Each row of a before or after table is a point. One or more steps were done to the points. Then noise was added and the rows were shuffled. The steps act on columns, c1 being the first. Name the steps. A step turns or swaps two columns, mirrors them in a line or flattens them onto one, adds a multiple of one to another, or multiplies or shifts one. Angles are multiples of 10 degrees, from the lower column toward the higher: turns from -170 to 170, lines from 10 to 170 but not 90. Use the fewest steps. Two steps may share a column if one is a turn and the other turns, adds or multiplies; they go together, in the order done. Otherwise the lowest column goes first.

Before (10 x 2):
[[ 2.6  0.9]
 [-1.7  0.3]
 [ 2.8  0.5]
 [ 7.4 -4.4]
 [-0.9  1.6]
 [-1.6  4.6]
 [-1.0  2.3]
 [-0.7 -9.3]
 [11.4 -4.3]
 [ 2.4 -0.6]]
After (10 x 2):
[[ 8.9 -2.3]
 [-1.0  0.0]
 [-4.6 -0.4]
 [ 6.4  9.9]
 [ 5.4  6.5]
 [-0.7 -1.5]
 [ 0.9  2.8]
 [-0.7  3.4]
 [ 1.3  2.4]
 [-2.7 -1.1]]
Steps: turn c1 and c2 by 80 degrees

Before (12 x 6):
[[ -2.8  -3.2 -10.8   1.1   0.9  -2.6]
 [  1.5   5.0   4.8  -1.9  -1.7   0.7]
 [  4.4  -1.4  -4.7   1.5  -3.9   4.2]
 [  1.2   4.6  -3.3   7.8   1.6  -6.5]
 [  1.4  -3.1  -2.0   0.5  -3.7   7.8]
 [  0.4   1.1  -5.2   8.4  -3.5   5.9]
 [ -4.1  -7.1  -0.9   3.7   3.9   5.7]
 [ -6.1   1.1  -1.6   7.3  -1.4   2.8]
 [ -4.1   0.2  -4.8   2.7  -1.5  -0.3]
 [ -5.1  -1.8  -2.0   2.3  -0.8  -3.0]
 [  4.9  -1.8  -5.2 -13.4  -1.4   5.0]
 [ -0.5   2.9  -2.8  -4.7   7.2   1.1]]
After (12 x 6):
[[ 2.5  7.4  1.0 -0.7  2.8  0.0]
 [ 6.0 -1.4 -0.9  6.7  0.0 -0.5]
 [ 2.5  3.9 -3.4  7.7 -6.5  0.0]
 [-4.9 -1.9 -1.4  2.3  4.9 -0.2]
 [10.6  0.6  2.9  5.1 -3.1 -0.2]
 [ 4.2 -1.6 -4.6 11.2  1.4 -0.1]
 [ 1.8 -4.3  6.0  5.7 -1.2 -0.3]
 [ 4.1 -0.9 -3.1  6.5 -1.5 -0.2]
 [ 4.5 -3.8  3.0 13.0  1.2 -0.4]
 [ 0.9 -3.7  2.6  5.0 -3.2 -0.4]
 [ 2.2  1.7  2.5 11.2  4.3  0.0]
 [ 1.7 -1.5  6.7 -9.5 -1.5 -0.1]]
Steps: turn c1 and c3 by 120 degrees; swap c2 and c5; shift c4 by 4.0; multiply c6 by 0

Before (11 x 9):
[[  2.6   1.7   0.2   1.5  -1.8  -8.3   3.8  -2.0  -1.7]
 [  2.3   0.4  -0.7  -2.4   2.1   0.1  -5.1   3.1  -6.2]
 [ -1.3   1.7  -7.1   3.1  -1.4   5.4   2.5  -2.6   6.6]
 [ -2.7  -2.5   0.3  -7.1   3.4   0.1  -2.4  -0.4  -2.4]
 [  2.7   0.9  -2.2  -0.7  -0.2  -2.7  -4.4   2.0   5.3]
 [  9.0   0.8   0.7   4.0  -1.3   1.0  -0.7  -7.4   3.0]
 [  1.0   4.2   3.6  -2.1  -6.0  -1.8  -3.1  -4.7  -0.9]
 [ -8.9  -4.0   4.1   2.7   2.4  11.3  -3.9   4.3   3.2]
 [  8.2   5.5   1.9  -3.4   0.6   0.3   1.6   1.4  -0.4]
 [  6.7  -3.3   2.8  -4.2  -3.7  -0.6   2.5   0.4   0.0]
 [-13.0  -2.1   6.5  -0.7   7.1   6.7  -4.9  -0.2   4.3]]
After (11 x 9):
[[ -7.2   1.1   0.7   1.1  -4.7  -6.3  -0.7   3.9   4.9]
 [ 13.2  -2.1   6.3  -3.1   2.9  -4.4  -4.7  -5.1   2.9]
 [ -9.9  -3.4   2.7  -3.2  -1.5   0.9   2.5   0.2  -2.7]
 [ -1.4   4.1   3.4  -1.1   4.0  -2.5  -3.2   4.3  -2.2]
 [  1.2   1.9  -7.0  -1.9   1.7  -5.3   2.4  -2.5   7.1]
 [  2.5  -2.7   0.5  -4.0  -0.9  -0.4  -2.5   0.3  -6.2]
 [ -1.6   0.8  -2.3  -4.1  -1.6   3.3  -4.4   0.6   3.7]
 [ -0.1   0.4  -0.6   2.2  -3.2   2.3  -5.3  -2.2  -6.3]
 [ -2.1   5.4   1.9  -2.4  -5.8   0.9   1.7  -1.1  -2.6]
 [  5.6  -4.0   4.3  -0.1   3.9  -3.9  -3.8 -11.5   4.2]
 [ -1.9   1.7   0.2   2.3  -0.3   3.9   3.8   7.5  -0.3]]
Steps: turn c1 and c5 by -140 degrees; add 0.7 times c2 to c1; turn c4 and c9 by 40 degrees; turn c6 and c8 by -130 degrees

Before (10 x 14):
[[ 1.7 11.9 -7.1 -4.1 -1.7 -5.4  1.0 -6.7 -1.5 -3.4 -2.8 -7.3 -0.2  1.2]
 [-0.8 -3.3  1.4  7.0 -1.3  4.0 -0.6 -1.2  7.4  1.6 10.4  3.2  1.5  2.5]
 [-0.8  8.1 -9.8 -6.9 -4.8 -4.9  3.3  3.4  0.4  0.6 -6.5 -5.6 -0.6  2.8]
 [ 1.2  6.5 -9.5 -9.9  1.5  3.4  4.0 -1.9  3.6  0.2 -7.4 -4.3  2.4  0.9]
 [-5.7  0.3  1.2  0.2 -3.7  3.0  3.6 -3.0 -3.2  0.1  0.4  1.3  1.0 -0.9]
 [ 0.0  4.7 -6.4 -6.2  0.8  2.0  0.7  3.4 -4.7 -2.6 -1.6 -7.3  5.7  4.8]
 [ 0.8 -4.1  1.0 -3.6 -0.8  4.3  1.8 -1.1  1.3 -1.5  4.9  3.6 -5.2  4.5]
 [ 1.8  0.6  1.4  0.7 -4.9  7.5 -6.7 -0.1  2.1  0.1 -1.0  5.8  4.7  9.6]
 [ 2.6 -2.3 -0.4  3.1 -4.4  4.0 -0.9 -5.1 -2.5  7.7  4.9  2.8  2.3  7.2]
 [ 6.8 -5.1  5.0  0.7 -2.4  1.9  0.2  0.3  5.1  0.9  3.2  2.1  2.1 -1.2]]
After (10 x 14):
[[  3.1  -1.6   2.0   0.5  -5.2   3.9   5.7  -5.8  -3.0  -4.8  -5.7  -5.0
    1.5   6.3]
 [  0.9   5.8  -1.8  -9.9   1.2   3.7  -2.7   1.3   4.7  -2.6   8.5   7.7
    9.7   2.5]
 [  0.7  -4.8  -3.6  -3.4  -0.9   4.3  -2.2   0.7   0.7  -0.3  -4.5  -6.1
   -3.8   5.3]
 [ -0.7   7.6  -5.5  -5.6  -5.6  -4.7  -2.4   5.7   1.4  -1.8   3.5   7.8
    8.7   4.0]
 [ -5.8   1.6   1.0  -0.4  -3.7   3.0  -2.6  -3.3  -3.5  -1.8   2.0  -0.9
   -0.6   0.5]
 [  6.9  -5.5   4.3   0.5  -2.4   1.6   0.8  -0.3   4.6  -1.4  -2.8  -3.2
   -3.3  -1.1]
 [ -0.1   5.9   1.9  -5.0   0.9   1.7  -2.4   5.2  -4.8   1.5 -10.7   6.3
    8.7   5.8]
 [ -1.1  -4.1   2.2   5.9  -0.9   3.8   2.0  -3.4   6.8  -1.4 -17.8  -9.1
   -0.4   2.6]
 [  1.9  12.0  -4.3  -6.3  -2.0  -5.4  -3.1  -4.4   0.8   2.3  -8.0   7.1
    6.4   2.2]
 [  1.5   0.0   4.8   1.0  -4.1   7.5   5.6  -1.0   2.2   4.4  13.8  -3.6
    1.1   6.0]]
Steps: turn c2 and c9 by 10 degrees; turn c3 and c13 by -60 degrees; turn c4 and c8 by -20 degrees; add 0.5 times c7 to c14; turn c7 and c10 by -140 degrees; turn c11 and c12 by -140 degrees; multiply c11 by 3
